Each row of a before or after table is a point. One or more steps were done to the points. Then noise was added and the rows were shuffled. The steps act on how far a point lies along the listed directions, d1 being the first. Write out the steps. A step turns or swaps two directions, mirrors them in a line or flattens them onto one, adds a multiple of one to another, or multiplies one. Angles are multiples of 10 degrees, from the lower direction toward the higher: turns from -170 to 170, lines from 10 to 170 but not 90. Use the fewest steps. Two steps may share a direction if one is a turn and the other turns, adds or multiplies; they go together, in the order done. Otherwise the lowest direction goes first.

Directions:
(1): 0.027,-0.027
(2): 0.027,0.027
Before, 10 rows:
0.039,0.008
-0.002,-0.013
0.010,0.002
0.035,-0.018
0.047,-0.026
0.020,0.004
-0.015,-0.016
-0.014,-0.010
0.022,-0.023
-0.036,0.024
After:
0.016,0.008
0.022,-0.024
-0.030,-0.032
0.057,-0.015
-0.026,-0.022
0.063,0.032
0.032,0.016
0.043,-0.010
-0.042,0.017
-0.009,-0.021
Steps: multiply d2 by 2

Directions:
(1): 0.031,0.026,0.035,0.008
(2): 0.005,-0.044,0.024,0.020
(3): 0.018,-0.015,0.007,-0.048
(4): 0.040,-0.007,-0.033,0.012
Before (14 x 4):
-0.026,-0.025,0.021,0.007
-0.004,0.007,-0.029,-0.013
0.012,-0.018,0.014,0.007
0.000,0.035,-0.009,0.049
0.003,0.027,-0.008,-0.009
0.030,0.033,0.003,0.008
-0.003,0.007,-0.033,-0.001
0.028,0.000,0.011,0.009
-0.012,0.020,-0.012,-0.012
-0.019,-0.019,0.008,0.002
-0.012,-0.106,0.051,0.036
-0.027,-0.001,-0.017,0.073
-0.006,-0.006,-0.025,-0.002
0.004,0.013,-0.011,0.012
After:
0.008,0.032,-0.001,-0.009
-0.024,-0.035,0.017,-0.008
0.030,0.009,0.022,0.021
0.011,-0.015,0.015,0.012
-0.001,0.016,-0.008,0.011
-0.058,-0.003,-0.001,0.058
0.038,0.050,0.019,0.017
-0.019,-0.025,0.001,-0.009
-0.017,-0.009,-0.032,0.002
-0.015,0.044,0.017,0.042
-0.013,0.002,-0.037,-0.009
-0.013,0.005,-0.039,0.001
-0.012,-0.114,0.045,0.028
-0.012,0.016,-0.012,-0.015
Steps: multiply d1 by 1.6; turn d3 and d4 by 30 degrees

Directions:
(1): -0.042,0.017,0.007,0.002,0.000,-0.019,-0.058,-0.004
(2): -0.004,0.032,-0.009,0.057,0.024,-0.007,0.014,0.025
(3): -0.029,-0.036,0.034,0.026,-0.017,-0.028,0.025,-0.011
(4): 0.020,0.019,0.013,-0.028,0.006,-0.060,0.010,0.020
(5): -0.045,0.007,-0.025,-0.027,0.033,-0.002,0.033,-0.016
(6): 0.021,0.004,-0.033,0.019,-0.005,-0.028,-0.004,-0.055
Before, 9 rows:
-0.022,-0.021,0.010,0.003,0.002,0.020,-0.010,0.017
-0.019,0.018,-0.018,-0.041,0.033,0.042,-0.040,0.002
-0.021,-0.001,-0.005,-0.006,-0.013,-0.018,-0.002,-0.011
-0.027,0.029,-0.030,-0.022,0.034,-0.051,0.018,-0.005
-0.050,-0.021,0.069,-0.040,-0.016,-0.015,0.016,0.068
0.011,0.007,-0.006,0.013,-0.020,-0.043,-0.043,-0.040
0.040,-0.021,-0.011,-0.006,-0.029,0.020,-0.023,-0.043
0.014,-0.015,0.013,0.014,0.017,0.020,0.008,0.020
-0.011,-0.028,0.015,0.001,-0.024,0.067,-0.003,-0.016
After:
-0.005,0.028,-0.013,0.074,0.004,-0.083,0.039,-0.011
-0.012,-0.005,0.045,-0.035,-0.018,-0.010,-0.034,0.036
0.002,-0.001,0.028,0.010,-0.006,0.051,-0.013,0.045
-0.022,0.004,0.001,0.058,-0.002,0.047,-0.010,-0.007
-0.012,-0.004,-0.017,0.032,0.009,-0.006,-0.013,-0.008
-0.024,0.002,0.006,-0.006,-0.009,-0.010,0.004,0.012
-0.020,0.008,-0.017,-0.062,0.021,-0.033,0.026,0.002
-0.014,0.048,-0.035,0.000,0.048,0.018,-0.037,-0.003
0.022,-0.019,-0.005,0.020,0.013,0.010,0.001,-0.018
Steps: turn d1 and d4 by 20 degrees; turn d2 and d6 by 140 degrees
